Each point is reached from the start by the listed moves, each made once or not at all, plus a little noise. Is the number of moves made odd or even? Then give how often each move was made.
In the rows, zero is written as 128.

Moves:
(1): [176 115 141 123 121 137]
(2): [140 189 137 123 141 139]
(3): [109 118 182 133 117 133]
Start: [112 182 115 162 162 133]
Points:
[116 187 118 161 163 135] => even (0, 0, 0)
[151 223 194 156 163 159] => odd (1, 1, 1)
[125 249 130 157 175 148] => odd (0, 1, 0)

Moves:
(1): [154 129 117 124 145 130 143 116 96 146 118]
(2): [112 163 140 128 141 140 137 103 121 131 147]
(3): [141 109 155 105 132 134 137 122 138 137 138]
(4): [139 133 128 162 119 135 148 127 130 111 137]
(5): [107 105 113 121 162 125 132 123 118 106 152]
(6): [131 124 122 128 139 172 101 144 119 126 139]
(7): [108 119 128 130 118 153 155 113 118 125 122]
(8): [148 129 143 101 124 114 128 154 117 104 123]
(9): [137 140 106 105 148 139 138 131 165 125 133]
(10): [125 131 138 129 138 122 140 163 128 142 131]
(11): [129 117 98 109 119 131 131 126 124 131 174]
Start: [135 126 136 98 136 135 133 107 143 116 109]
Points:
[194 109 166 45 153 129 156 116 110 120 104] => odd (1, 0, 1, 0, 0, 0, 0, 1, 0, 0, 0)
[134 137 102 101 192 149 196 99 93 115 198] => even (1, 1, 0, 1, 1, 0, 0, 0, 0, 1, 1)
[166 140 131 7 170 196 137 119 157 102 194] => even (0, 1, 1, 0, 0, 1, 0, 1, 1, 0, 1)

Moves:
(1): [123 98 123 160 104 119 110 140 144 124 112 115 122 125 104 116 143 121 116 151 136 133]
(2): [116 139 149 148 95 129 124 143 143 106 108 144 138 134 153 162 140 134 130 113 86 139]
(3): [128 129 129 141 161 122 114 139 131 144 101 119 130 134 104 123 130 153 133 107 116 115]
(4): [146 133 130 141 132 122 122 137 119 113 131 144 120 118 137 130 139 111 122 130 126 138]
(5): [121 121 101 136 130 150 129 116 123 113 142 129 131 158 138 148 139 148 144 148 149 135]
(6): [101 156 120 120 134 121 142 139 155 129 126 124 132 127 120 115 140 128 108 118 149 127]
(7): [127 141 127 128 130 129 151 119 130 115 130 127 123 120 134 141 124 138 137 119 131 118]
(8): [121 114 126 157 122 136 153 115 137 142 118 130 116 125 130 144 137 112 135 119 125 137]
(9): [106 134 121 127 130 136 104 125 131 115 127 149 133 124 119 112 126 131 130 127 125 136]
(10): [141 122 124 117 121 124 107 129 130 141 136 140 127 121 150 122 141 126 142 122 142 121]
(11): [152 116 109 129 122 141 91 95 155 122 144 132 149 126 144 138 106 102 118 122 119 125]
(12): [134 117 127 119 134 127 101 124 162 125 125 143 114 134 132 129 121 115 118 138 130 129]
(13): [143 129 138 156 120 104 113 126 120 135 126 129 132 137 106 134 105 126 124 99 106 131]
(14): [178 135 137 143 128 120 112 131 139 140 132 137 126 126 106 91 121 161 122 112 100 134]
(15): [132 142 141 123 146 89 131 115 98 143 141 109 126 100 116 132 131 138 106 111 92 118]
(16): [125 114 117 128 120 143 128 127 123 133 126 130 109 128 122 128 114 125 107 117 141 127]
(17): [121 160 148 121 129 139 151 123 129 126 114 140 122 146 138 129 161 130 127 131 136 105]
(18): [140 147 158 121 141 116 120 121 110 124 131 109 152 118 91 137 136 148 104 123 118 144]
(19): [141 121 108 111 126 144 147 133 148 129 139 142 140 132 125 146 136 110 143 125 125 120]
(20): [135 109 130 117 146 118 146 114 133 116 122 135 153 136 130 128 122 138 111 107 127 133]
Start: [133 96 119 82 143 135 122 131 131 93 123 130 123 130 118 123 122 139 119 113 114 121]
Points:
[146 101 113 118 134 135 151 67 222 37 108 162 144 136 113 226 189 116 24 69 88 130] => odd (1, 1, 0, 1, 1, 1, 1, 1, 0, 0, 1, 1, 0, 0, 1, 1, 1, 1, 1, 1)
[144 148 131 126 101 161 156 137 193 53 104 147 136 165 71 154 200 206 76 90 104 123] => even (1, 1, 0, 0, 1, 1, 1, 0, 0, 0, 0, 0, 0, 1, 0, 1, 1, 1, 1, 0)
[179 66 66 208 121 149 88 108 241 57 89 197 156 161 72 160 121 159 78 7 53 154] => odd (1, 1, 1, 1, 1, 1, 1, 1, 1, 0, 1, 0, 1, 1, 0, 1, 0, 0, 1, 1)
[200 135 88 144 150 151 103 78 192 61 159 169 168 133 60 154 129 143 104 46 76 158] => odd (0, 0, 0, 1, 1, 1, 1, 1, 1, 0, 1, 0, 1, 1, 0, 0, 0, 1, 1, 0)
